Each row is a point. The ring and each string are closed loops that go straight from each point to the next, and from the last back to the first. Before rounding, they use only three directions, however many columns there are. Count how often each string passes through the ring. Passing back the other way cancels.
(in the rows, 128 means zero)

Ring:
[[129 164 126  95]
 [ 95 197 115 157]
 [100 172 111 172]
 [139 102 121 149]
 [175  65 142 109]
 [185  64 149  82]
 [170 102 140  62]]
String:
[[141 153 153 126]
 [179 100 144  35]
 [190  68 136  24]
 [178  75 128  46]
 [146 123 133 111]
 [150 114 126  91]
 [154 115 114  47]
 [126 165 103  52]
 [101 195 101 103]
 [ 83 227 113 157]
 [ 89 193  93 142]
 [110 164 107 134]
 [119 152 111 125]
 [ 90 205 102 137]
 [115 167 107 104]
 [135 145 128 107]]
Times through: 1
String:
[[191  80 170  80]
 [152 127 150 117]
 [159 103 126  71]
 [142 134 138 118]
 [138 168 153 116]
 [123 178 120  83]
 [108 185 103  96]
 [ 86 231 120 152]
 [114 179 135 154]
 [125 143 116 126]
 [121 144 113 133]
 [114 164 130 170]
 [105 153 114 188]
 [124 104  98 152]
 [143  72 100 134]
 [159  67 129 141]
 [157 103 154 146]
 [154 103 136 116]
 [191  32 128  61]
 [208  29 152  51]]
Times through: 1

Ring, 8 rows:
[[141 133 153 127 194 100 127 168  69]
 [146 126 142 142 173 112 147 158 102]
 [131 124 107 128 148 149 161 133 125]
 [108 129  59  93 119 191 169 104 143]
 [102 139  38  65 108 190 161 102 151]
 [110 151  49  52 119 153 142 123 141]
 [120 150  95  68 159 120 122 149  95]
 [128 142 130  96 186 109 120 160  67]]
String, 24 rows:
[[143 134 115 121 150 114 148 152 129]
 [133 137 102 105 147 126 145 145 124]
 [146 135 101 119 134 115 154 148 153]
 [106 123  56 103 115 205 178  96 149]
 [ 81 123  31  79 110 246 180  72 134]
 [ 80 129  13  64  95 246 180  69 153]
 [116 142  41  71 100 166 162 113 172]
 [ 91 144  11  44  91 207 164  88 165]
 [ 82 142  22  42 110 215 157  88 132]
 [ 84 152   8  21  99 201 149  92 145]
 [123 156  58  53 119 124 134 138 150]
 [135 148  92  85 141 109 135 152 132]
 [114 144  83  74 149 145 136 133 105]
 [ 93 151  76  42 164 159 119 128  66]
 [116 153 108  62 179 113 109 156  64]
 [101 143 118  69 199 142 111 145  27]
 [111 136 114  89 180 146 129 140  61]
 [134 140 109 101 156 117 137 151 112]
 [142 139 128 112 169  99 132 163 101]
 [132 134 129 114 176 119 135 154  86]
 [131 134 119 112 167 126 139 148  96]
 [145 137 124 118 160 101 139 161 116]
 [164 126 162 159 179  81 143 176 109]
 [156 124 146 155 167 101 152 163 119]]
Times through: 0

Ring, 6 rows:
[[125 128 127 107 163 132 123 123  96 116 167 140 155 153]
 [128 109 108 103 183 157 153 121  92 131 172 188 155 201]
 [131 105 113 113 174 171 151 115 102 132 151 193 139 197]
 [117 120 118 118 170 164 121 111 100 114 126 173 115 142]
 [115 143 144 127 139 137  82 111 109  94 112 113 109  78]
 [130 147 162 132 115 127  77 114 122  97 117  82 122  77]]
String, 27 rows:
[[108 158 149 124 136 116  63 115 103  83 118  86 114  47]
 [ 99 147 122 109 172 125  90 118  84  92 140 131 124  86]
 [130 130 142 125 139 146 106 114 114 111 128 128 126 124]
 [144 137 171 143  99 145  84 109 139 105 101  86 113  92]
 [137 151 182 147  88 130  59 109 140  91  90  56 104  49]
 [118 158 161 131 119 117  60 114 115  85 112  71 113  46]
 [106 149 132 112 159 119  86 119  90  92 142 114 130  83]
 [127 131 139 121 145 142 108 116 109 110 135 129 131 126]
 [145 135 166 134 108 137  95 115 132 110 124  89 132 112]
 [147 133 163 130 112 133 102 117 128 114 137  92 143 126]
 [135 126 141 122 140 146 115 116 114 116 138 131 136 141]
 [107 126 103  95 196 135 132 123  75 114 177 174 153 160]
 [103 118  84  82 222 137 154 128  60 122 202 203 169 194]
 [119 105  88  87 213 151 172 127  72 136 203 214 174 229]
 [145 106 128 116 155 163 150 118 113 136 157 169 151 201]
 [136 119 135 121 147 155 126 115 113 122 140 148 136 159]
 [116 117 105 101 190 150 141 120  84 122 168 185 148 176]
 [109 107  79  84 226 153 169 126  63 132 199 225 166 220]
 [118 104  86  87 215 154 173 126  71 137 201 219 172 231]
 [142 110 127 113 158 155 147 120 108 133 165 163 157 196]
 [142 119 142 122 139 150 126 117 118 124 145 136 143 162]
 [123 126 124 110 165 141 122 119  97 115 156 149 144 149]
 [106 135 109  95 190 122 121 126  74 108 181 153 158 142]
 [122 146 143 111 145 111  96 124  99 101 161  98 153 107]
 [148 143 179 140  91 128  80 114 139 104 116  63 130  89]
 [150 137 177 143  92 140  86 111 142 108 107  77 121  98]
 [141 150 182 145  88 127  64 111 140  94  99  55 113  59]]
Times through: 1
String (29 x 14):
[[107 157 149 126 136 120  63 113 105  82 112  89 108  45]
 [106 161 155 131 128 121  52 111 109  77  98  80  98  27]
 [131 146 168 142 106 139  69 108 131  94  93  82 102  63]
 [142 137 171 144 100 147  82 108 139 104  96  88 108  88]
 [123 131 136 121 149 144 106 115 107 108 132 134 126 122]
 [101 146 126 112 167 127  88 116  88  92 134 129 120  84]
 [100 160 143 120 146 114  63 115  96  80 120  93 112  43]
 [128 160 178 140  97 116  51 112 129  84 100  49 110  34]
 [156 144 194 152  69 133  69 110 154 102  94  46 116  72]
 [145 131 163 136 110 144  98 113 133 112 118  98 127 117]
 [135 129 146 125 134 145 109 115 117 113 132 123 131 130]
 [116 134 123 105 170 129 115 122  89 109 163 141 148 136]
 [100 132  95  85 209 121 132 128  62 111 196 172 166 159]
 [116 121 102  89 198 131 147 128  74 123 199 175 174 188]
 [143 115 134 116 148 150 138 119 112 129 159 148 154 182]
 [144 115 138 121 142 155 133 117 117 127 147 145 145 173]
 [123 122 121 111 168 148 128 118  97 118 153 159 141 157]
 [109 114  88  88 214 146 155 125  68 125 191 205 162 198]
 [100 107  63  71 249 146 179 131  47 133 223 241 181 235]
 [125 105  95  91 202 152 170 126  79 137 199 204 175 228]
 [151 116 149 128 127 156 128 115 128 128 138 132 142 167]
 [134 122 135 118 149 148 123 117 110 119 146 142 141 154]
 [113 127 110  99 186 134 130 124  81 115 175 163 155 158]
 [107 134 109  93 190 120 123 127  74 110 185 153 162 147]
 [126 143 144 112 142 113 100 124 102 105 162  99 155 115]
 [146 142 175 136  98 127  84 115 135 105 123  69 133  95]
 [146 133 167 138 105 143  94 112 135 110 115  93 124 110]
 [124 134 139 121 146 139 103 116 107 107 134 126 128 116]
 [113 143 136 118 152 130  90 116  99  97 132 119 124  93]]
Times through: 5
